Each row of a before or after table is a point. One or more steps were done to the points. Then noise was added and the rows were shuffled. The steps act on columns, c1 being the first. What was done? A step turns or swaps two columns, mirrors them in a line or flattens them onto one, adds a multiple of one to another, or multiplies or shifts one. Angles are multiples of 10 degrees, from the lower column toward the higher: turns from -170 to 170, lines from 10 to 170 but not 90. Use the fewest steps. Two steps may share a column if one is a turn and the other turns, adds or multiplies; they go together, in the order done. Otherwise the lowest column goes first.

Before:
[-27 15 -8]
[7 16 58]
[34 -40 -10]
[25 -55 0]
[-6 -10 45]
[15 -31 48]
[-4 17 29]
[27 -37 -18]
After (8 x 3):
[35 -40 -1]
[-5 13 26]
[22 -57 4]
[-27 17 -12]
[15 -31 49]
[-2 -10 46]
[7 15 62]
[28 -42 -7]
Steps: add 0.3 times c1 to c3

Before:
[17 -12 -32 -4 17 16]
[0 -11 -8 -16 6 -5]
[3 -2 6 5 -1 -16]
[-5 -4 5 27 16 -15]
[0 -12 -33 -15 -24 -16]
[-6 -8 5 14 6 13]
[24 -2 7 30 3 20]
[-5 60 -12 -12 2 5]
After:
[11 -12 -18 -25 6 61]
[-1 -19 13 16 12 -15]
[-2 -22 33 2 -48 -48]
[0 -12 -5 -5 1 -46]
[-5 52 18 8 3 16]
[0 -13 -16 -22 35 -45]
[-3 -17 -8 -10 14 37]
[5 -22 31 -8 34 49]
Steps: multiply c1 by 0.4; shift c2 by -10; turn c3 and c4 by 160 degrees; multiply c5 by 2; multiply c6 by 3

Before, 9 rows:
[-2 12 3 -8 -6 -9 -11 14]
[-12 -4 -2 10 21 -4 5 -1]
[7 -14 -14 12 -3 14 13 -12]
[18 -2 -5 3 4 20 7 -17]
[5 -8 -9 3 11 -6 20 -15]
[-10 14 12 -3 -12 -4 -11 -3]
[-2 13 15 7 -6 -7 0 11]
[2 -7 10 -7 -6 15 5 -2]
[-10 19 3 -4 -5 3 4 8]
After (9 x 8):
[7 -7 11 -18 -6 15 15 0]
[-33 -4 -2 25 21 -4 15 -14]
[58 -2 -6 8 2 21 21 2]
[19 -8 -9 8 11 -7 60 -9]
[-31 19 2 -9 -5 3 12 -3]
[-10 13 15 17 -6 -7 0 8]
[-27 14 12 -8 -12 -4 -33 -12]
[-11 12 3 -20 -7 -10 -33 12]
[24 -14 -14 30 -3 14 39 -5]
Steps: multiply c1 by 3; turn c1 and c8 by 20 degrees; multiply c4 by 2.5; multiply c7 by 3

Before:
[-20 -8 19 -11 -23 14 8 -23 -1 -18 -1]
[-2 -8 17 -3 13 -14 -2 2 -15 6 -6]
[17 -2 -2 13 -5 -6 7 -18 27 -15 -6]
[7 -25 12 13 -3 -20 0 14 0 -8 -1]
[-17 3 34 -11 1 2 -22 15 -9 1 10]
[17 7 4 -3 -17 -17 -11 -19 7 5 4]
[-7 18 27 1 -17 0 -8 -5 -20 12 -12]
[-16 1 -7 0 0 -14 -8 9 -14 20 -26]
[13 7 -4 -27 -28 0 14 -10 4 0 -18]
[-1 4 0 -15 -3 15 -26 -1 -19 -5 -9]
After, 10 rows:
[15 16 -21 -12 0 10 -21 32 0 2 4]
[14 -10 21 -11 -15 15 7 23 13 -60 5]
[19 -15 -11 1 -19 8 -7 -11 -19 14 -16]
[-29 -11 19 14 6 4 9 2 4 -20 -4]
[17 4 2 1 -32 -2 -7 27 -8 -31 -25]
[10 -8 -6 0 9 -4 -5 16 -18 28 6]
[-11 -14 13 -28 -35 -8 15 -5 -1 -61 -18]
[-8 -15 -14 8 3 -4 0 12 -17 -11 19]
[-18 11 17 -6 -24 -10 -13 7 -13 -34 -4]
[24 1 2 -12 2 -8 -25 0 6 -7 -8]
Steps: turn c6 and c9 by 70 degrees; turn c1 and c6 by -120 degrees; turn c2 and c11 by -50 degrees; add -0.3 times c7 to c2; turn c3 and c8 by 100 degrees; multiply c5 by 2.5; turn c5 and c10 by 60 degrees

Before:
[10 -10 -22 -3 21 11 19 30 17 -23 9 -21]
[23 2 2 25 -15 -5 -6 -2 13 2 9 5]
[-20 -6 -24 4 3 -6 10 5 -23 27 -10 -7]
[-7 2 -5 -4 -19 -16 -1 30 9 7 -14 -27]
[-11 -14 16 30 -14 2 5 25 17 22 -22 22]
[6 -20 27 1 11 -10 8 10 4 14 3 -22]
[1 7 -3 -20 11 -16 -4 -13 19 12 -18 -15]
[-9 -8 22 -6 31 -31 11 -9 -22 12 18 21]
[25 -11 -13 -16 8 1 -13 -14 -21 -1 -9 -3]
[0 1 19 -2 15 12 -24 13 19 3 -7 -1]
After (10 x 12):
[-9 14 -8 -34 39 2 0 -22 -37 22 25 22]
[-16 -7 11 18 19 -16 -2 -18 -55 -14 -13 12]
[-40 7 13 -10 -61 -31 -20 17 42 21 -9 12]
[18 -2 -10 -20 32 -5 13 9 -27 5 -2 3]
[-23 -2 0 7 30 -16 1 -14 -13 -27 30 8]
[-4 21 13 -18 -4 -10 -17 2 -16 -22 10 14]
[26 11 7 21 -38 1 10 -9 50 -3 -14 -1]
[13 -1 26 -11 16 13 13 -7 -58 -1 12 4]
[-26 6 -23 12 -37 -5 1 -10 58 -7 5 28]
[22 10 -23 17 7 11 -9 10 -54 -21 31 -24]
Steps: add 1 times c6 to c1; multiply c2 by -1; turn c3 and c4 by -140 degrees; turn c3 and c7 by 150 degrees; multiply c9 by 3; turn c5 and c9 by -150 degrees; swap c8 and c11; swap c10 and c12

Before:
[-11 3 -5 4 3 -12 -19 23 -9 -8 -7 -5 23 11 2 5 -4 18]
[-11 -14 -6 15 8 13 -13 32 -15 -17 -5 -31 -2 15 -10 0 -12 21]
[15 -15 -22 7 7 -25 14 20 7 -9 -13 -9 12 -25 -9 -18 -10 6]
[-15 -3 3 8 -3 -17 -5 -14 -5 -9 -11 1 -5 16 0 -5 0 3]
[-9 13 -2 2 -18 -14 4 5 13 -13 -3 -2 3 -11 3 -6 -3 15]
[-21 -2 -24 19 13 -6 6 -5 12 1 -5 -1 -18 -32 4 -7 9 -4]
[-11 21 7 -6 0 32 22 5 -3 2 13 13 19 -16 38 -10 -1 28]
[3 15 -13 0 -9 2 4 9 -3 2 -11 23 -22 -5 0 -18 13 -5]
[-13 -3 0 -1 -13 -6 -2 22 -6 13 -11 -9 23 -24 6 -7 6 13]
[-7 -2 -23 -6 -16 4 9 4 13 -20 12 -3 4 3 -9 -6 0 0]
After:
[6 -3 -3 -8 -16 9 10 4 -12 -19 11 -24 0 1 -9 2 -1 4]
[8 -1 -1 5 13 15 7 -4 9 1 -6 -25 -4 -39 4 -20 9 -19]
[15 3 -5 5 3 1 -19 23 26 -9 -7 -5 17 6 1 -1 -4 23]
[5 13 -2 -4 -16 22 5 4 22 -12 -3 -3 14 -13 3 -5 -2 3]
[5 23 13 -12 -1 -24 22 4 -59 3 13 6 28 -18 38 0 -1 20]
[16 -14 -31 8 8 -24 -15 32 -21 -18 -5 -6 21 11 -10 -12 -11 -2]
[-21 -14 -10 -12 7 24 14 20 44 -8 -13 -23 6 -18 -10 -14 -12 12]
[19 -3 0 -1 -4 7 -5 -14 33 -8 -10 3 2 10 0 -9 -1 -5]
[4 -2 -9 -6 -14 -2 -3 22 13 13 -11 0 14 -27 6 -2 6 23]
[-5 15 23 -17 -9 -5 4 9 -3 1 -12 -13 -4 -3 0 -9 14 -23]
Steps: mirror c1 and c14 in the line at 80 degrees; swap c3 and c12; turn c4 and c16 by -60 degrees; multiply c6 by 2; turn c6 and c9 by -110 degrees; swap c13 and c18

Before, 9 rows:
[-4 1 -37 -27 -4 -24 -6 21 -19 -36 -20 22 17 -24 33 -41 0 -4 -6 19]
[-45 -38 32 2 -10 6 -15 -48 18 -36 23 -16 2 48 29 8 -8 14 20 21]
[17 26 -40 2 7 -27 11 22 12 13 33 24 25 -13 11 -33 13 36 25 18]
[-12 -19 -5 21 37 -18 26 19 16 -8 -5 29 -34 -19 32 2 1 -3 46 -21]
[5 -8 -26 -25 -7 -13 38 -34 -15 17 4 -7 26 46 -4 28 8 32 4 4]
[-20 -3 -36 -4 -9 -34 10 -2 2 -17 21 22 29 -12 22 9 -6 -18 9 3]
[2 -13 -3 -28 -6 -6 28 -34 22 -16 -34 13 1 -9 -12 31 5 28 -5 33]
[3 -9 -38 -46 35 34 -8 -24 -17 32 -29 -6 -44 -25 46 34 37 11 36 28]
[-13 9 18 9 54 -31 -32 -6 -18 -18 27 9 14 15 -15 -34 -13 31 15 -19]
After (9 x 20):
[20 -18 -36 13 3 -1 10 21 -6 -16 21 -5 31 -12 22 9 -6 -3 1 2]
[20 33 18 -42 -38 0 -32 9 11 -17 26 -8 10 15 -14 -35 -13 2 14 -20]
[11 7 -38 32 -59 -1 -9 -9 4 33 -29 -22 -39 -26 46 34 36 11 37 28]
[-6 22 -3 33 -12 0 28 7 -19 -17 -34 -36 8 -9 -11 30 5 21 -11 33]
[5 -4 -37 37 -16 0 -7 26 20 -36 -20 17 16 -25 33 -41 1 -3 1 19]
[24 -10 -4 -28 -26 1 26 33 -30 -9 -5 14 -24 -19 32 1 1 17 31 -21]
[-10 42 -39 0 -9 0 12 29 -19 13 34 17 13 -13 11 -33 13 -12 25 18]
[-2 27 -26 6 6 0 38 -15 13 16 6 -33 30 47 -4 27 8 18 9 3]
[46 1 33 -17 22 2 -16 -24 -25 -36 21 -45 21 47 28 7 -7 40 -3 21]
Steps: turn c9 and c19 by 160 degrees; turn c1 and c19 by 160 degrees; add -0.5 times c2 to c13; turn c2 and c18 by -70 degrees; add 0.5 times c14 to c4; turn c4 and c5 by 150 degrees; multiply c6 by 0; mirror c8 and c12 in the line at 40 degrees

Before (13 x 32):
[17 -12 -9 -25 1 21 -13 -5 -6 0 21 -1 2 6 12 5 -3 9 3 -1 12 -3 -3 -8 -8 -21 -4 1 -7 9 4 11]
[12 -34 -1 -11 30 -4 -15 -1 15 -35 -8 4 0 13 10 -1 -4 -2 23 -8 2 5 -3 -5 4 -8 -3 -35 7 3 1 16]
[-1 7 -5 -14 7 29 15 -10 -14 -3 -9 8 -24 3 -6 13 1 -4 7 -5 0 9 2 -15 -6 -8 3 11 0 7 3 19]
[-1 -38 14 13 -10 -1 -15 -4 -13 0 -2 -4 -1 25 18 7 -2 -4 19 1 -5 -11 0 7 -8 -2 1 -20 13 7 -7 13]
[10 -6 -8 -10 19 11 -2 -24 -12 -3 0 0 -14 17 10 20 0 29 5 11 -6 -15 -4 29 29 -10 8 -16 7 29 -15 9]
[-23 2 18 -25 9 4 -3 0 -6 0 6 0 -1 0 -6 9 9 -3 -7 -6 -7 -43 -9 -6 -9 -10 0 10 -13 3 -1 3]
[12 -2 -5 -20 -9 1 49 1 -9 -5 0 -1 -10 7 15 15 11 5 -2 11 -5 1 -9 -13 1 -11 -31 -4 15 16 2 10]
[15 -8 -9 20 -13 5 -7 -2 7 -1 -4 1 -13 12 -1 4 4 -8 6 12 3 9 -14 1 -8 -5 15 8 -11 6 -10 -15]
[19 -7 42 -17 -10 -12 -10 1 -9 4 -16 11 -6 5 -4 16 4 5 21 12 -3 -2 6 -16 -9 -3 -20 -16 -9 7 -34 14]
[18 5 8 -17 3 -12 -2 -5 21 -1 -9 2 0 4 -6 19 5 -6 26 0 -1 -8 -14 -6 -7 -8 -3 7 -18 20 4 5]
[12 3 -4 -21 3 -8 -8 -41 31 -4 -11 10 -2 0 -6 15 7 -5 -3 -4 29 -14 -14 -10 4 4 12 12 9 8 4 -6]
[-14 10 -10 2 4 21 -3 -8 -4 -12 -16 16 2 5 12 18 -1 12 6 -5 24 -7 -10 -18 -9 -2 13 13 -2 1 5 2]
[6 -7 12 -19 -11 -8 18 -9 9 -1 -12 -4 -10 13 22 18 8 14 -6 4 -4 0 -8 -15 12 -1 17 13 -15 13 -14 -60]
After (13 x 32):
[16 -7 -7 22 -5 6 -5 1 0 1 -5 10 16 9 -1 5 3 -6 16 14 23 11 -17 -1 -9 -4 12 9 14 7 -9 -15]
[13 -8 -6 -11 10 12 -4 -21 5 -5 -1 12 18 17 8 20 -2 30 14 11 37 -16 -3 31 28 -11 8 -15 -14 30 -15 9]
[22 -8 43 -18 -16 -12 -10 1 14 3 -17 -1 32 4 -5 15 4 6 28 13 5 -2 5 -15 -8 -2 -22 -15 -2 6 -35 14]
[-11 11 -8 3 1 20 -3 11 5 -11 -17 -10 32 5 13 19 -1 11 13 -6 33 -6 -12 -19 -8 -2 13 13 -1 4 4 4]
[-2 -40 16 11 -17 -1 -15 -3 5 -1 -2 3 -8 26 18 6 -3 -4 30 3 35 -9 -2 8 -9 -1 3 -21 -19 5 -9 14]
[17 6 11 -18 18 -12 -1 -3 -5 -2 -8 -1 5 6 -5 22 4 -5 36 1 6 -8 -13 -7 -6 -7 -4 5 28 18 5 4]
[5 -7 12 -18 -5 -9 21 -11 4 0 -11 10 4 13 22 18 8 12 3 4 22 -1 -7 -13 10 -2 18 12 15 13 -13 -58]
[-24 2 17 -26 4 6 -2 -3 11 1 4 2 -1 2 -6 10 9 -1 2 -5 -3 -43 -11 -4 -9 -11 3 8 6 2 -1 5]
[14 -9 -8 -25 -3 22 -14 4 8 2 17 -2 -5 6 13 5 -3 12 12 1 21 -4 -7 -7 -9 -22 -6 1 0 9 4 12]
[11 -4 -5 -19 -16 3 48 -3 -4 -5 -2 9 9 6 17 15 9 6 8 10 6 -2 -10 -14 2 -8 -32 -3 -14 17 0 9]
[16 -34 0 -11 40 -6 -15 -1 -17 -37 -10 -4 7 12 11 -1 -6 -3 34 -8 23 8 -1 -1 8 -7 -2 -38 5 4 2 15]
[13 1 -5 -23 26 -9 -9 -13 -30 -1 -9 -3 23 -1 -7 18 6 -3 4 -4 50 -13 -14 -11 4 4 12 14 15 7 4 -7]
[-5 10 -4 -14 -3 29 14 -5 11 -1 -9 15 47 3 -6 14 2 -2 16 -4 10 9 6 -14 -5 -7 0 11 -9 6 3 21]
Steps: add 0.7 times c9 to c5; turn c9 and c29 by 140 degrees; turn c8 and c21 by -40 degrees; add 1.5 times c14 to c21; turn c12 and c13 by 120 degrees; multiply c13 by 2.5; shift c19 by 10
